Each row is a point. Examples show where two turns around zero, p and q, send a point. Where does a point land after both, in the order given? Backwards means that the second turn is done in reverse. Each puzzle has new turns, and all numbers are rounded.

Turn p:
[15 23] -> [17 21]
[-36  -3] -> [-36   0]
[ 22 -21] -> [ 20 -23]
Turn q:
[-22  -6] -> [-20 -11]
[-21  12] -> [-23   7]
[43 -6] -> [43  3]
Where do these land?
q, then p: [ 24 -40] -> [ 29 -37]
p, then q: [-24  31] -> [-28  28]
p, then q: [ 7 13] -> [ 5 14]
p, then q: [-7 -4] -> [-6 -5]

Turn p:
[-7  4 26] -> [-15  20  11]
[-7 17  3] -> [-12   7 -12]
[ 2 -5 23] -> [-3 17 16]
[-11  12   6] -> [-15   6  -6]
[  5 -24 -48] -> [ 24 -48  -4]
[ 18  -4 -10] -> [20 -3 -4]
Turn q:
[-7  7 23] -> [ -7 -17  16]
[ 39  -9 -12] -> [40  9 -9]
[-11   3  -9] -> [-11   8  -3]
[-17 -31 -11] -> [-13  -7 -34]
[-11  14 -14] -> [-13  18   4]
[ 7 15 23] -> [  5 -12  25]
Where do these land?
q, then p: [-10 -16 -10] -> [ -2 -19  -9]
q, then p backwards: [19 -9 31] -> [  7 -27 -25]
q, then p: [  0  12 -33] -> [-10  10 -32]
q, then p: [-10  14  12] -> [-14   7  14]

Turn p:
[16 23  7 -6] -> [16 22 12 -1]
[-13 -15   8 -21] -> [-23  -9  14 -10]
[-7 23  1 -4] -> [-4 23  1  6]
[ -3 -12  -9  48] -> [ 15 -23 -32  28]
[ 16 -11   3  12] -> [ 17 -15   1   2]
[-14  -4  -1  -4] -> [-15  -2  -2   1]
[  5  -3  -9 -25] -> [ -6   4   6 -26]
Turn q:
[ -3   1   3 -10] -> [-6  1 -4 -8]
[  8 -17   1 -12] -> [ -4 -16   8 -13]
[-6  3 41 40] -> [ 7 41 38 12]
[-10   7 -16 -11] -> [ -9  -6 -20   3]
[10 14 -8 -3] -> [ 13  -1 -14  -2]
[  2  -8 -20  -4] -> [ -2 -20  -7   7]
Where do these land?
q, then p: [  2 -32   7 -11] -> [-22 -16  21   3]
p, then q backwards: [-4  6  0  3] -> [-5  4 -1  4]
p, then q: [ 12  -1  26 -22] -> [ -3  21  17 -24]
q, then p backwards: [24 -4  8 39] -> [29 14 32 11]
p, then q backwards: [ -9   3 -14   1] -> [ -9  10  -3 -10]
p, then q: [-20  18 -10   0] -> [ -2  10 -21  17]
q, then p: [ -6  10 -19  -9] -> [ -2  -5 -22  -9]

Turn p:
[  8 -21  15 -12  16  -8] -> [  2 -26   7 -18 -10  -4]
[ 14  13  16  46 -21  28] -> [-10  21  40  33  21 -18]
[ 17  12  21 -39  12  18] -> [ 22  11  23 -34 -23   8]
[-11  15  21  16 -21  20] -> [-24  27  23   8   4  -3]
[ 23 -26  -7  -4  33  -1] -> [ 26 -40   7  -3  -2   5]
[-36  36 -18   6   4 -29] -> [-13  22 -41 -12  34  12]
[-35  12  -5  27   7 -24] -> [-28   0 -23   0  37   6]
[  6 -35 -33  -1 -39  32] -> [  2   0  -2  56 -42   6]
[ 14  -7  -9 -39   9 -36] -> [ 23 -16 -32 -30 -19 -12]
Turn q:
[ 13  11 -31  16 -13  22] -> [ 11   5 -23  -2  -8  38]
[ 12 -26   5  37   9  -2] -> [  1 -13   6  44   3  11]
[ 24  26  -3 -27 -39   8] -> [ 28  -9 -21 -37 -29  -3]
[  9  48  18 -26  22  13] -> [ 32  13  28 -43  14  -1]
[-16 -16   2 -39  18  -1] -> [-34  -8  19 -25   6 -13]
[  6 -12 -19  37  -3 -24] -> [  1  -8 -28  37  16   6]
[-47 -30  27   3   6 -15] -> [-38  20  18  25  -1 -37]
Where do these land?
p, then q: [-24  -4  -7 -14 -17  -8] -> [-11  19 -23  -9  -6   9]
q, then p: [-15  20 -22  33  22  10] -> [20 17 24  1 29 26]
q, then p: [-28 -19 -26 -11  14  16] -> [-25  16  -2  -8   1  38]
p, then q: [ 29 -19  17   2 -41  18] -> [ 25   7 -20  27 -11 -39]
p, then q: [ -6 -23  34 -16 -20  -5] -> [-17  12 -17  -4 -19 -36]
q, then p: [ 38   1  22  42  29 -34] -> [ 17 -51  32  11  33 -23]
q, then p: [ 36  22   0 -25 -13 -20] -> [ 30 -27 -13  -3 -32 -12]
p, then q: [-30  22 -18 -11  27  22] -> [  4  13  25 -24 -13  39]

Turn p:
[ 21 -31 -34   2 -37   0  -4  28] -> [  7 -14 -29  -9 -40  -9 -26  35]
[-14 -16  -3 -21 -13 -21 -13  -3] -> [-18  -4 -15  -8 -11 -29   6  -8]
[-26  11  13 -11 -14  22  -8  -9] -> [-16  16  10  -8 -19  12  19 -19]
[-18 -18 -41 -10  -2 -14 -14   4] -> [-28 -11 -40   9  -8  -9   0  10]
[ 17  -7 -29  -2 -29 -24  19  18] -> [ 17  -1 -23   2 -16 -24   0  41]
[ -2 -11   7 -13   6  24  11 -23] -> [ 11 -15   0  -2  -8  16  17 -26]
[27  6 33 13 24  9 11  4] -> [ 27  -7  32  -9  25  12 -13  -6]
[14 13 27 32 10  0 -2 -9] -> [ 14   9  34  16  14   3 -19  -9]
[-21  10  39   7  23  24  15   6] -> [ -8  -6  45  -9  15  26  18 -10]
[ -5  30 -19 -21  18 -15 -27  -7] -> [-18  30 -30  -2  28  -2   1 -12]
[  8  14   7  25  12  -5  11 -10] -> [13  5 17 23 17  4 -4  2]
Turn q:
[ 10  13  20  25 -19  18  12   9] -> [ 2  1 -8 30 -8 -7  5 34]
[  8  11 -32   0 -10   2  18  12] -> [ -4  12 -28 -19  -5  13   8  14]
[ -2   4  31 -23   4  -3  -9 -25] -> [ 11   8  42   8  -9  -1  -7 -11]
[  8  -5   8 -29  27   0 -42  -7] -> [ 23  -9  26  -8  18  11 -33 -25]
[  7 -44  16 -13  -2   5 -33   4] -> [ 20 -41   7   5 -12  -8 -23 -26]
[-31  30  12  23 -25 -27  25  21] -> [-46  22  -3   0  -6 -35   6  32]
[ -1   7  16  24   5   9 -19 -24] -> [  6  10   6  38  13  -4  -4 -11]
[  9  -9 -25 -19   7 -32   2  -7] -> [ 10  11  -5 -38   0  -6   6 -23]
[-12   3 -36  -5   0  18  21  -3] -> [-17   5 -19 -11  -4  33  18  -2]
[  5 -11 -10  18  13   9  25  20] -> [ -3 -19 -19  -4  13   3  25  17]
Where do these land?
q, then p backwards: [ 28  22  11   0  10 -17   3 -23] -> [ 20  35  16   1 -11 -10  13  -7]
p, then q: [ -5 -29 -16 -15  -8   1   0  -8] -> [ -5  -3 -21 -10 -21  -2   9 -20]
p, then q backwards: [  1 -28  10  23 -21 -14   6  32] -> [ -3   0  38 -15 -18  -4   2  33]
p, then q: [-16  21  -4  -7  -8  10  28 -12] -> [-1  7 -4  4 -6  7 28 30]
p, then q: [ -5   9 -22   4  10  24  17  20] -> [ -7 -24 -12   3   1  26   0  22]
q, then p: [-10  -8 -20 -14 -13 -34 -22   2] -> [-10  19 -28   1  -2 -22  10 -27]
q, then p: [ -8  26  -8  21  23  25  -3 -33] -> [ 5  7 22 25 21 43  1 -2]
p, then q backwards: [ 21  15  15  -2 -10  11 -27 -24] -> [  8   5 -13 -14  -7 -15 -28 -31]
q, then p: [ -7 -27  34 -10  16  -6  -1  48] -> [-21 -46   6 -27  -1 -34 -13  -4]

Turn p:
[-11 -21   0 -13   1 -24  -1 -20  19] -> [ -3   5  -9  32  12 -23  -5 -13   8]
[ 16  -8  11   9  27  19  -8 -17  -1] -> [ 15  -4  -8  11   9  19  -3   3 -33]
[ 13   1 -16   3 -19  -2  12  19  -4] -> [  0 -15   1 -17 -24  -8   2   0  12]
[  0  13 -11  12   0  -4  17  28   0] -> [  4  -4  23 -11 -23  -2  -3  14  11]
[ 19  -5  36  11  16  -4 -15  -8   6] -> [  1   0  10  12  10  17 -15 -25 -30]
[-12  -9  -6 -26   5 -16 -13   0   0] -> [  7  17  -5   1  16 -25   1  -8   7]
[ -9 -10   0 -30  -8  -4  -3 -15  -2] -> [ -4  10 -17   5  14 -17  18 -12   5]
[ -4 -21  15  12   9   1 -23 -14  -4] -> [ -8  -3  -9   7  23   0 -19  -3 -23]
[  6  27 -19  10 -11   3  -1   9   2] -> [  7  -2   0 -16 -14  17  -6   7  24]
[ -5  21  -7  10  -9   5  22   7 -19] -> [-13   7   4 -14 -24  10   9  19   7]
[-13  12  -1   2 -12  26  13  12   3] -> [ -8 -12  11 -11   2  12  20  17  12]
Turn q:
[ -3   0   0  -3 -21 -24 -18   5 -20] -> [ 13  -8   3  -9   2 -29   3  22 -11]
[ 21  -9 -24 -12   9  18   6  10  -4] -> [ -1  10 -24 -24   3  19 -14  -3   2]
[-14  28  16   0   3  20  -5 -23  14] -> [-22  21  27  20  -7  -5  -6 -13   6]
[-14 -15  10   1  12   5  22  -9 -10] -> [  4  -1   5   6 -17  22  16  -5 -14]
[ -5  21 -10  16  13   4 -15   6 -10] -> [-28   8  -3  -7  12 -12  14   2  -1]
[ 16  -9 -22   5 -21 -19  -8  -4  17] -> [ 15 -17 -20  -2   5 -24 -18 -12   7]
[-14  13  14  -1  13 -11 -12  -5   8] -> [-8 -2 24  2  0 -9 14 -3 13]
[ 18  -8   6   0  18 -13  -3 -15  15] -> [ 17   0   4  -4   8   1   9 -25  16]
[-17  -5  10 -11  16 -13  19   7  -8] -> [  5  -8   7  -2 -20  16  22  12   5]
[ 28   0 -11   5 -19  19  12  15   1] -> [  4  11 -30   7  14  10 -24   7  -2]
[-14 -16  12   0 -22  14   2  14  -3] -> [  1 -14   8  11   1  12 -16  18 -19]
Where do these land?
q, then p backwards: [-12   2  16  10  13 -15   6  -9   7] -> [  3   1   9 -14  -5   4  20   2  18]
q, then p backwards: [  9  -6   1  27 -39  -8  13  -6 -21] -> [  7 -35 -10  -4  32   2   4 -25  -4]
p, then q: [ -2  -5  -3  -3  10 -17 -20 -12  -5] -> [-11   9  -1 -13   6 -20   8  -8   6]
q, then p: [-10  -7 -19 -19  -9  -4  15 -13   7] -> [-11 -14 -21 -10   4  -4  -1 -17  16]
q, then p backwards: [-12   3  -5 -17   6   5  12  10  -9] -> [  1  15  -7  13  -4   6  12   2 -14]
p, then q: [-10 -15  12  -9  -6  -5 -19   7   5] -> [  4  -2  14 -11  -6  -2  21 -13   6]
p, then q: [  0  19  17 -16  14  15  -2  -6   3] -> [-7 28 -4 11 -2 19  7 -3  2]
q, then p backwards: [  7   1   9  20 -24 -15  13  28   2] -> [-13 -20 -22   7   9  17   3 -22  18]
p, then q: [ -7  -7 -12   2  11  19  14  -2   5] -> [  3 -10 -19   2  10  15   4  12   1]
q, then p: [ 31  -6  -2  -7  19   0 -48 -14  11] -> [ 26  37  -4  29  15   6  10 -25 -13]
q, then p: [ 16  10   4   0  19  15  11  -5 -11] -> [ 7  8  1 -1 -5 23 16 13 11]
q, then p: [-11  12 -18  11 -15  10   3  22   6] -> [ -2  -2   4  -9  16 -19 -17  21  12]

Turn p:
[ 14  18  -2  15 -19   7 -10 -11 -15] -> [ 12  -1  23   6 -11  22  13   0  -9]
[  4 -19 -10  10 -21 -25  12 -18   0] -> [ -9 -14  23   6 -13 -13 -13 -28  -3]
[  4  21   3  -3  18 -10  11  24  21] -> [ 14  23 -27   2 -10  -4  -7   1  19]
[ -6  -2  13 -13 -13 -10  15 -12  13] -> [ -9   8  14   2  11 -12  -4 -14  20]
[ -3   6 -12 -30  21  20   5  26   0] -> [ 22  -6 -27  -8  17 -10  -3  29  12]
[  5  15  26  16  15  14 -11 -13 -16] -> [ -4  12  -6   3   8  25  32  -4 -14]
[ -7 -20 -13  17 -14  -2   8  -3  20] -> [-20  -5  11  13 -19 -19 -12   3  -1]
[  4  26 -16 -16  23   2  14 -24 -19] -> [ 24 -20  -9 -15   2   0  34 -12  16]
[-14 -13   3  10 -10   3 -11  14 -16] -> [ -4   5   8  -7   5  -3  -9   9 -29]
[-15  -9  -5 -21  17  -4 -16  17  23] -> [-14   2 -23 -19   4  -4 -21  18  15]
[ 15 -23  15  15 -16   5 -15   0 -12] -> [-12  -3  13  18   9  18 -11  -3 -26]
Turn q:
[ -6 -38  16  17 -17  -8 -15  12   8] -> [-3 13  9 46 12 -9 -3 -6 13]
[-15  -9  -8  16 -16  19  -5   4  -9] -> [ -4  18   7   7 -11  11   9 -10  22]
[ 16  16 -16   1  -1   3   9 -12  15] -> [ 10   0  12 -28   7   0 -12   0  -3]
[ -3  13  -9  -5  13 -13 -13  -7  16] -> [ -4  -8 -10  -9   5   6 -27   0  -7]
[ 22  11  19  -9 -14 -22 -23   1  -1] -> [ 16 -22  11  20 -13  -8 -18  -4 -21]
[-25  -9   1   8  16  -3  29  38 -16] -> [-21 -14 -15   7   8   4  33  25  30]
[ 12 -14 -18 -12   4  -8  -8 -17  -6] -> [ 17   2 -17  -5   9  -6  -5 -22  -5]
[ -6  17   6 -30   4 -12  19  -5  -2] -> [ -6 -15 -15 -19 -13 -23   1  13 -11]
[-7  4  4 11  8 48 10 14  1] -> [-27  16  21 -12   1  22  29   1   1]
[ 12   9   6   3   2  -4  -2 -29  -6] -> [ 23  11  -4  -7  -6   2  -7   4 -19]
Where do these land?
q, then p: [  4  25  -7   1 -16 -11 -18   9  -6] -> [-20  -6  18  14   9  14 -15   8  -6]
p, then q backwards: [  0 -27   8 -11 -11 -19  -2   5   4] -> [  0  -2  -9  -8   0  -6 -17   0  31]
p, then q: [ -7   8  -7  18  17  17 -14   9 -15] -> [  5 -14   1 -10  -8  -3  28  -7  17]
q, then p: [ 4 11 -8  9 14  3 21 -5 17] -> [  9   4 -22 -10  18   2  -7  10   9]
q, then p: [-11  -6  24  20  10  -3   2 -10  -1] -> [ 21  15  -7   3 -14   1   5  13 -15]
p, then q backwards: [ 26 -13  15 -25 -20 -20   8  17 -15] -> [ 25 -13 -19  15  -1 -18 -28  -9  23]
q, then p: [-36   6  12   4  21  31  22 -12   9] -> [ 29  23   2 -27   4 -25   8  26  11]
p, then q: [ 13  -8 -19 -24  -6 -33  -1   5 -11] -> [  8   9  -6  13   9  -7 -15 -33 -26]
q, then p: [ 14  -5   0 -17 -24 -19  -9 -11 -16] -> [ -2 -15  17  11 -12  16 -12 -27  -3]
p, then q backwards: [  3  -4 -12  10   6  24  14 -15   9] -> [ -6  -6  19  -5  -6  -7   9  23 -15]
q, then p: [ -8   6  10   2  28  27  -6 -11  23] -> [ 14   7  -4 -28  17  -4  24  19  -9]
q, then p: [ -4   8 -15  12 -18   2 -18  18   2] -> [-30   7  10  12   2   9   2  11   7]
